Each row of a before or after table is a point. One or more steps were done to the points. Then noise was added and the rows were shuffled. The steps act on columns, c1 being the first. Write out the steps. A step turns or swaps two columns, mirrors them in a line or flattens them onto one, adds a multiple of one to another, or multiplies or shifts one. Angles are multiples of 10 degrees, from the lower column toward the higher: turns from -170 to 170, lines from 10 to 170 but not 90. Use the fewest steps. Two steps may share a column if one is a turn and the other turns, adds or multiplies; they go together, in the order done. Otherwise the lowest column goes first.
In the rows, zero is written as 128.

Before (11 x 2):
[[116 167]
 [ 80 130]
 [133  74]
 [148 173]
 [113 100]
 [119  25]
 [102 113]
 [141 102]
 [113 103]
 [104  85]
 [149 173]]
After (11 x 2):
[[ 52 188]
 [103 159]
 [111 227]
 [113  85]
 [147 162]
 [159 234]
 [100 162]
 [136 136]
 [ 85 173]
 [ 90 145]
 [161 234]]
Steps: multiply c1 by 1.6; shift c2 by 60

Before (8 x 3):
[[106 103 168]
 [161 184 151]
 [123 137 117]
 [ 94 150 133]
 [128 111 121]
 [145 148 141]
 [ 68 190 101]
 [156 149 108]]
After (8 x 3):
[[186 103 117]
 [117 116 123]
 [ 84 167 158]
 [  8  60 125]
 [ 62 107 140]
 [128 144 117]
 [193  83 168]
 [162 116 150]]
Steps: multiply c1 by 2; mirror c2 and c3 in the line at 80 degrees

Before (13 x 6):
[[ 91 193  87 161  62 128]
 [116 194 110 143  97 115]
 [142 114 131 123  92 112]
 [  8 143 124 134 114 169]
 [ 71 151 166 112  65 180]
 [ 83 133  80 140 125 174]
 [155 155 132 126 115 128]
 [164 135 151 128 120  98]
 [133 165 113 126 137 112]
 [140 168 118 166 108 118]
 [135 149 156 176 114 117]
 [139 217  97 143  88 132]
 [154 135 130 132 158  82]]
After (13 x 6):
[[120 175 148 164 114 162]
 [116 147 101 122 129 144]
 [118 132 103 138  81  98]
 [115 157 123 222 119 149]
 [129 132  85 127  98 136]
 [ 97 190 136 167 133 166]
 [187 145 159  89 179 190]
 [123 117 116 115 113 164]
 [111 174 181 211 131 195]
 [185 138 235 142 170 144]
 [108 133 192 159 173 132]
 [150 144 107 247 118 143]
 [115 155 135 122 114 118]]
Steps: turn c1 and c3 by -120 degrees; multiply c2 by 0.7; multiply c4 by 2.5; turn c5 and c6 by -90 degrees

Before (14 x 8):
[[ 48  87 137  72 192 115 162 107]
 [129 134 141 102 188 130 153  92]
 [133 134 118 111 139 152 139 100]
 [120  93  85 110 145 103  49 179]
 [144  99 181 144 207 199 117 161]
 [ 79  73 171  73 136  99 151 117]
 [142 126 218 152 227 178 104 150]
 [ 90  38  81  75 132 116 129 187]
 [160  75 116  90 148  95  85 204]
 [123  87 160 119 163 152  92  97]
 [149  90 131 153 188 125 119 102]
 [111 149 175 164 169 132 116 116]
 [ 93  62  76  75 110 101 104 186]
 [166 115 124 192 160 136 118 138]]
After (14 x 8):
[[148 106  81 156 169 130 116 146]
 [ 67 192 145  51 112 100 102 124]
 [143 184 157  45 149  95  85 146]
 [140 120 119 139 189 130 151  84]
 [ 68 218 139  50 132 115 129 125]
 [155 140 156 160 159 138 118 184]
 [197 130  68 126 228 181 103 159]
 [117 183  63 102 136 101 154  81]
 [126 122 139 139 138 155 136  97]
 [ 94 163 157  76 145 102  51 144]
 [145 164 144 161 185 125 120 132]
 [175 160  98 114 206 198 116 165]
 [144 169 102 142 164 150  92 105]
 [ 71 168  70 111 190 116 161  72]]
Steps: mirror c1 and c3 in the line at 20 degrees; multiply c2 by -1; turn c4 and c8 by 50 degrees

Before (8 x 11):
[[ 67 110 160  80 169  95 134 114  88 156 107]
 [103  72 142  72 163  92 143 112 163 141 114]
 [114 137 130  63 164 201 136 127 172 161 182]
 [117 106 128 121  87 247 121 119 187 176 129]
 [ 55 127 135 100 167 106 138 113  99  45 109]
 [110 119 143  93 143 146  82 132 165 133 129]
 [107 132 135 184 157  99 137 116 137 107  97]
 [181  99 152 130  88 129 147 184 189 144 105]]
After (8 x 11):
[[107 133 123 184 175  98 108 115 139 118  82]
 [117 106  37 119  88 247 176 120 187 134 118]
 [ 66 108 218  80 179  95 156 115  88 124 103]
 [103  72  90  71 173  89 141 116 164 113 113]
 [ 56 129 179 102 176 106  45 113 100 119 106]
 [111 119  89  93 140 148 132 131 163 173 134]
 [182  99  59 130 106 131 144 184 190 109  72]
 [115 138  61  63 126 200 160 127 171 119 242]]
Steps: add -1.5 times c9 to c3; multiply c11 by 2; turn c5 and c11 by 20 degrees; turn c7 and c10 by -90 degrees
